Rows are points. Each copy is the shape, with its points in the same order, turned, moved and blurred by noise. Some copies are also mirrored. Which?

Shape (7 x 3):
2.6,5.4,-4.3
0.5,2.2,7.1
-5.7,-4.1,-1.1
-5.2,-5.2,-0.5
-5.4,-0.3,3.0
1.3,0.5,-5.3
6.5,-2.5,-2.7
Copy 1:
5.6,5.5,-1.2
-4.6,1.0,-5.1
0.2,-5.7,3.1
0.0,-7.0,1.7
-3.5,-1.9,1.5
6.7,0.4,-0.1
6.9,-1.7,-6.3
Copy 1 is: mirrored
Copy 2, 7 rows:
6.7,-3.0,-0.3
1.6,3.9,8.1
-4.3,2.9,-1.7
-5.8,3.4,-1.0
-0.5,6.7,1.7
0.6,-3.3,-1.8
-1.5,-6.6,4.5
Copy 2 is: only turned
Copy 3:
3.3,3.7,6.3
-3.4,-5.1,2.0
4.3,-0.7,-5.7
3.5,-0.5,-6.8
2.7,-4.7,-2.7
3.4,5.6,0.9
-2.6,7.1,0.5
Copy 3 is: mirrored

Shape, 11 rows:
1.5,2.5,0.6,0.9,0.3,-1.6
7.2,6.7,3.9,-5.9,3.0,-5.4
-5.3,2.6,0.8,0.0,2.2,-1.6
-2.3,3.5,-2.0,-3.1,-5.3,3.1
0.2,0.4,0.1,-1.0,-0.1,3.8
8.4,3.3,1.6,-4.5,6.9,0.9
1.0,0.8,-2.3,-0.9,1.1,-0.9
-2.1,-6.4,-1.6,6.4,-10.2,5.4
-8.2,-2.6,0.7,-4.1,-2.4,-1.6
7.9,8.4,-3.9,-1.8,-2.3,-1.8
-4.5,-1.9,-2.6,-5.8,2.3,-3.1
Copy 1, 11 rows:
2.5,-1.5,-3.3,-2.2,0.5,-2.9
6.9,-2.2,-4.7,-9.4,-4.5,-6.0
-4.3,0.5,-5.2,-0.8,0.3,-4.0
0.8,0.6,-3.5,2.7,-5.8,3.5
0.3,0.3,0.8,0.5,-3.3,-2.5
4.6,-4.5,0.6,-5.8,-6.1,-8.6
-1.2,-3.7,-1.2,-0.1,-1.6,-1.5
-1.2,2.9,6.2,9.5,3.5,6.4
-8.2,3.2,-1.9,-1.6,-1.6,2.6
9.7,-6.0,-3.8,-2.1,-3.3,-0.6
-7.0,-2.2,-1.7,-5.0,-3.8,-0.8
Copy 1 is: mirrored
Copy 2:
-0.2,-1.3,2.4,-0.7,-2.0,-1.1
6.3,-1.9,2.6,-9.9,-4.0,2.4
-1.7,0.2,-3.3,1.0,-5.2,-1.5
0.3,0.8,0.8,4.5,-0.5,7.1
-0.6,-3.7,2.7,3.1,-3.4,2.0
1.4,-6.5,6.5,-6.6,-5.9,1.5
-2.8,-1.1,1.0,-1.3,-1.4,0.9
-1.7,-1.5,5.2,13.3,7.0,-0.7
0.0,-2.3,-8.1,4.9,-1.4,0.5
1.4,2.6,7.1,-6.2,-0.6,5.4
-2.2,-3.8,-7.1,-0.7,-0.9,1.4
Copy 2 is: only turned

Shape:
-0.5,0.8,0.6,6.2,1.7,-1.0,4.5,6.6,-1.8
2.1,6.0,5.8,-1.1,5.2,3.5,-3.3,-11.2,0.3
-4.0,-1.3,-6.0,2.5,0.6,-6.4,-2.1,-0.7,5.7
-7.7,2.5,1.1,5.1,-2.2,0.1,3.4,3.5,-1.6
2.8,-5.2,2.0,1.1,-1.6,-3.2,6.1,3.2,0.5
0.0,0.3,-5.0,2.7,2.6,1.4,2.4,0.5,1.1
-5.7,6.0,6.8,-1.2,8.0,1.4,-0.3,-5.3,4.4
0.9,0.2,-0.3,1.1,1.4,-1.3,-5.9,2.3,1.5
-0.9,0.1,2.6,-2.9,-1.6,2.7,3.7,4.2,-1.6
-4.4,-2.3,-0.5,7.6,-3.0,2.5,1.4,1.3,2.8
1.2,6.1,6.8,5.7,4.0,2.1,-3.3,-8.9,1.2
-5.8,-7.1,-0.9,1.0,1.9,-2.5,2.5,1.2,-4.1
2.2,1.0,7.1,1.7,5.9,7.0,-2.1,-2.5,2.2
Copy 1 (13 x 9):
-3.3,-10.6,-3.6,1.2,4.0,-1.8,1.6,-1.1,-0.2
-2.1,2.1,12.2,0.0,-3.8,-4.5,-3.4,-1.0,5.7
6.0,-4.5,1.4,-2.9,3.8,1.4,8.0,-6.3,-2.8
-6.4,-4.2,-2.3,-2.9,6.9,1.0,2.5,-2.5,-0.8
-0.7,-6.7,-3.2,6.1,2.0,-2.8,0.1,-0.2,-5.7
1.5,-5.1,-1.7,-2.8,2.0,-5.7,1.7,-3.1,0.6
-6.3,-0.5,8.5,0.1,0.3,-2.2,-2.6,-10.6,4.5
2.0,-5.3,2.3,0.7,1.2,3.5,2.1,-1.9,3.2
-1.8,-3.0,-5.1,3.5,1.1,0.4,-4.7,-1.0,-1.0
-3.8,-2.1,-3.2,-1.7,2.1,-2.5,8.4,-1.0,-0.4
-5.7,-2.3,11.3,-0.9,-2.8,-4.2,1.4,-1.2,5.4
1.9,-2.4,-2.2,3.7,9.8,-2.0,0.9,-3.1,-2.1
-3.7,-1.0,3.1,6.5,-3.3,-3.8,-0.2,-2.7,7.8
Copy 1 is: mirrored
Copy 2 (13 x 9):
-5.9,-4.4,-3.1,-1.5,0.7,-4.2,4.3,-1.5,3.5
6.4,-7.4,-0.4,-1.1,1.7,7.8,0.9,2.6,-10.5
3.5,6.3,-2.0,3.1,5.5,-2.6,0.3,-3.6,-0.7
-5.4,-2.2,-2.4,-2.6,5.2,-5.6,0.7,4.7,0.9
-1.1,2.7,-2.1,-0.1,-4.2,-0.6,6.3,1.4,3.9
0.4,-2.1,-3.0,2.1,4.0,2.0,-0.3,-1.6,3.5
7.4,-7.4,-4.1,-1.9,8.0,1.2,4.8,4.2,-6.8
2.6,-1.7,2.9,3.5,0.7,-3.5,1.5,-2.3,-3.2
0.8,-3.7,1.4,-1.4,-1.9,-1.1,2.6,4.9,4.2
-5.7,0.5,-0.9,2.9,5.3,-0.4,2.1,3.7,0.2
0.8,-5.9,-0.1,-0.1,4.0,5.7,3.9,0.8,-12.2
-0.1,1.0,-7.3,3.1,-2.7,-5.1,-1.5,4.1,1.5
2.3,-10.0,-0.1,4.3,1.5,5.3,5.2,3.1,-4.6
Copy 2 is: mirrored
Copy 3 (13 x 9):
-1.5,-0.9,-7.0,-2.0,-1.5,5.2,-5.7,1.9,6.7
-6.6,8.2,1.6,-1.7,-9.3,0.5,-5.0,-4.3,-8.2
1.8,-7.5,-7.9,3.9,-5.9,-2.4,-1.3,-3.6,-1.0
1.4,-1.0,-9.3,-5.1,-0.4,1.6,-8.7,1.5,0.2
2.7,0.2,-1.3,3.4,-1.7,0.4,-6.3,2.2,7.1
-4.7,-2.0,-5.7,0.7,-3.9,-0.4,-1.3,1.2,1.6
-2.6,8.9,-7.5,2.9,-5.7,2.1,-5.3,-3.5,-8.8
-1.1,-2.1,-2.9,-0.6,-2.9,2.8,0.0,-6.7,0.7
0.4,2.1,-1.4,-0.9,3.6,2.4,-4.8,2.7,0.8
-1.2,-2.6,-8.6,-3.0,-0.9,-4.2,-7.4,-2.4,3.8
-7.1,6.4,-2.1,-2.4,-10.0,1.1,-8.0,-6.5,-4.0
6.4,0.8,-5.9,-2.6,-3.3,-2.0,-1.1,3.2,3.8
-6.8,9.6,-2.2,-1.4,-2.5,1.2,-4.1,-4.9,0.5
Copy 3 is: mirrored
Copy 4:
-5.1,-4.9,-4.6,-0.1,-4.8,1.7,-2.0,-1.2,0.2
9.7,-3.5,-0.3,-3.3,7.1,-5.8,6.0,5.0,-3.0
-2.9,2.7,1.0,10.2,2.8,-2.1,-0.8,-2.3,0.8
-0.4,-2.4,-7.4,1.3,-0.6,1.8,-6.5,-0.1,1.8
0.5,-0.6,1.4,2.3,-8.8,3.4,0.1,-0.6,-1.3
-4.3,1.0,-1.9,2.5,-1.0,-2.3,0.5,3.3,-1.6
7.9,-5.6,-6.9,3.0,5.8,-1.8,6.7,3.0,1.3
-0.9,-0.9,3.3,-0.2,1.9,-2.6,1.9,-1.2,4.4
1.4,1.2,-3.1,-2.9,-3.8,4.9,0.3,2.5,2.7
-0.4,-0.4,-3.8,3.2,-4.3,-4.6,-5.6,1.0,2.4
7.7,-6.7,-1.8,-1.9,5.2,-8.5,2.4,1.2,-2.7
-1.0,-2.6,1.2,5.4,-1.7,5.0,-4.8,5.6,1.4
5.5,-5.3,-1.6,-2.8,-1.1,-6.1,5.5,4.7,3.2
Copy 4 is: mirrored

Shape:
-4.3,0.1,1.0,-2.5,-3.2,2.6,6.4,-0.6,1.4,4.3,-4.4
-0.6,-8.9,5.4,0.0,-6.4,-1.2,-1.6,0.7,-1.3,1.0,1.2
0.6,-3.7,3.7,0.2,-1.0,2.1,-3.0,3.1,-4.3,4.2,-2.0
0.9,-5.5,5.2,-5.4,-1.1,-7.2,5.6,9.9,8.4,4.5,3.1
-4.9,4.7,-4.2,5.3,-4.0,-2.7,3.7,-3.9,2.3,-4.7,-3.9
0.2,-3.1,5.1,-0.6,-2.3,8.7,-4.9,6.4,-2.1,2.3,2.6
-1.6,-2.2,3.9,-7.3,-0.5,-7.3,4.6,5.7,5.7,5.4,10.7
2.8,3.2,0.1,-0.9,0.0,5.1,-4.5,-4.5,-1.5,7.7,-1.3
-1.9,-3.6,-1.7,-3.3,-3.1,-5.5,2.6,3.2,6.9,1.0,3.5
-1.3,-0.9,-3.1,1.7,0.0,-1.6,-3.3,3.9,-0.4,2.8,0.1
-2.5,0.6,-1.8,-2.2,6.2,1.8,2.6,-1.7,-2.0,-2.1,-2.9
-5.8,0.6,-1.4,-1.3,0.7,3.9,1.2,-3.2,0.0,-2.1,-2.6
1.1,-8.9,-1.8,2.7,1.3,5.5,-4.9,1.8,0.7,5.4,2.9
-5.0,-0.1,-3.1,-3.0,-1.6,-4.2,6.0,1.5,-1.7,2.4,1.1
-9.7,6.9,1.7,3.8,10.6,3.3,5.5,-6.0,-1.0,3.3,-3.2
-0.8,0.4,-1.0,5.5,-0.1,5.7,8.2,-1.7,-4.9,-3.3,-1.8
5.6,-3.0,4.6,0.7,-2.7,6.2,-2.3,-1.8,-4.9,-0.4,-2.8
Copy 1 (17 x 11):
1.2,2.0,-1.1,0.0,-4.8,1.3,3.1,1.4,-0.6,0.7,-2.9
3.5,-3.0,0.2,-1.4,3.4,2.2,0.6,-8.7,6.6,-1.0,-1.6
2.4,-0.4,2.4,1.7,2.0,-0.1,-3.8,-6.6,-0.6,-3.0,-0.5
-6.7,1.2,-10.6,-3.2,4.5,7.6,2.4,-8.8,-1.2,3.4,-1.2
-4.4,-0.6,2.2,3.4,-1.9,-4.8,5.9,5.9,6.8,2.4,4.1
2.5,-2.1,5.6,-3.4,5.1,-2.5,-1.3,-8.4,-4.8,-2.9,-3.5
-7.3,-5.9,-12.4,-5.1,4.7,5.1,0.5,-4.6,-1.1,0.1,-4.1
2.6,-3.5,2.7,-3.0,-4.7,-3.0,-5.7,-0.3,-3.3,-4.7,4.2
-4.1,-4.5,-5.7,-1.8,3.3,4.8,4.2,-2.4,1.5,3.5,1.7
-2.2,-4.2,0.9,3.7,2.8,-0.7,-1.9,-2.9,-1.4,1.1,3.2
-0.7,2.4,2.2,0.6,3.7,0.7,-2.9,7.1,-0.2,-1.1,0.3
2.2,-0.2,2.8,-0.4,1.7,-2.1,1.6,6.2,0.9,0.3,-0.5
2.5,-5.9,5.8,-2.6,3.2,2.2,-6.6,-6.0,-1.5,4.1,0.8
-3.8,-3.5,-3.6,4.3,0.2,3.3,1.9,2.7,1.3,-0.5,-2.9
-1.5,4.2,-1.4,1.1,-2.0,-8.6,-7.3,12.0,-0.3,2.9,-4.3
-4.6,2.6,9.3,0.8,-1.4,-1.0,-0.6,4.0,4.8,-0.8,-4.7
2.8,1.7,8.2,-3.3,0.8,-0.2,-2.9,-4.7,2.8,-6.7,1.2
Copy 1 is: only turned
Copy 2 (17 x 11):
-1.4,1.1,1.6,5.8,2.8,5.5,-1.8,2.9,7.7,-4.8,1.4
-1.3,6.9,4.8,7.5,3.0,-2.8,-5.2,0.7,-3.5,-4.4,-0.5
0.0,3.7,3.1,5.7,6.7,0.2,2.5,2.6,-3.6,-0.7,2.4
-7.3,8.7,-6.6,9.2,0.1,8.7,-5.0,-5.0,-5.2,-5.7,2.2
3.2,-0.4,-2.1,2.6,-4.2,-2.3,-4.9,0.8,11.1,2.7,-0.8
0.7,8.7,-0.2,4.6,7.7,-1.5,6.0,5.4,-3.6,-4.5,-1.2
-4.3,5.6,-5.3,8.1,-3.4,6.2,0.1,-8.9,-4.6,-9.9,0.4
6.7,0.8,5.0,3.6,0.4,4.9,6.7,5.9,-0.4,-1.5,-1.7
-0.7,4.3,-5.0,6.0,-1.1,4.2,-5.4,-4.7,-0.3,-5.1,-2.8
3.0,2.1,-2.2,4.6,3.8,1.4,1.2,-2.1,-0.7,1.8,-2.7
-1.1,-5.3,-1.5,-1.9,1.3,1.2,1.1,2.1,1.9,-1.8,0.7
1.8,-1.2,-0.6,-1.1,2.6,-0.6,-0.2,2.3,6.0,-3.6,-0.9
-0.3,4.9,3.9,2.9,7.6,2.4,2.4,0.7,-4.3,0.2,-8.4
-1.5,-2.9,-2.3,7.9,1.0,0.9,-1.8,-4.2,3.7,-4.7,0.3
-2.0,-4.1,3.6,-6.0,-0.7,4.7,7.9,-1.8,11.2,0.4,4.6
-6.6,-2.1,0.9,3.4,0.4,-4.6,2.7,6.4,7.4,1.0,-1.7
0.3,3.1,4.5,4.3,2.3,-3.0,1.1,11.0,-3.3,-0.8,-0.2
Copy 2 is: mirrored
Copy 3 (17 x 11):
3.8,4.6,1.9,-1.4,-2.1,-3.9,6.0,3.4,-1.8,-4.4,-0.7
-1.8,0.7,-2.0,-3.8,7.6,-5.7,-0.7,1.1,4.7,-3.6,0.5
-0.9,4.1,-1.6,-0.5,5.3,0.9,2.3,5.0,5.1,-0.7,-2.0
2.3,1.5,-1.1,9.1,0.9,-13.1,3.6,-3.2,9.3,-4.2,-1.8
-0.6,0.9,1.5,-5.3,-9.3,-2.1,-1.5,-0.7,-5.1,2.5,1.1
4.9,3.4,-6.5,-0.2,9.3,2.9,2.2,1.4,4.5,-0.3,-3.7
0.6,0.5,-5.7,11.9,0.6,-10.4,-0.1,-2.7,3.6,-8.8,-1.7
2.7,6.4,2.0,3.4,3.9,4.9,-2.0,8.1,-2.6,-0.9,0.3
0.0,1.5,-0.8,5.1,-1.0,-7.7,0.4,-5.3,2.2,-3.4,2.9
-2.6,4.9,-1.1,2.5,-0.4,1.9,-0.2,-1.1,3.2,0.5,0.0
0.3,-2.7,0.0,1.6,-4.3,3.8,5.8,4.4,-0.3,-1.1,1.6
2.8,0.0,-1.3,-2.6,-3.3,2.7,3.6,2.3,-2.5,-2.5,2.9
0.3,2.3,2.5,1.5,8.5,5.9,-0.4,-2.6,5.2,-3.8,-0.5
-4.0,2.8,-1.8,2.5,-4.3,-4.2,5.1,-0.2,-1.8,-5.0,-0.7
4.3,-1.1,1.5,-0.4,-12.8,7.8,2.2,8.5,-1.3,-7.2,-4.2
-0.2,-3.7,1.8,-5.0,-1.8,2.3,5.3,1.9,-4.9,0.8,-6.7
1.1,-0.7,0.5,-3.1,8.5,1.3,1.5,7.5,0.2,3.2,-1.4
Copy 3 is: mirrored
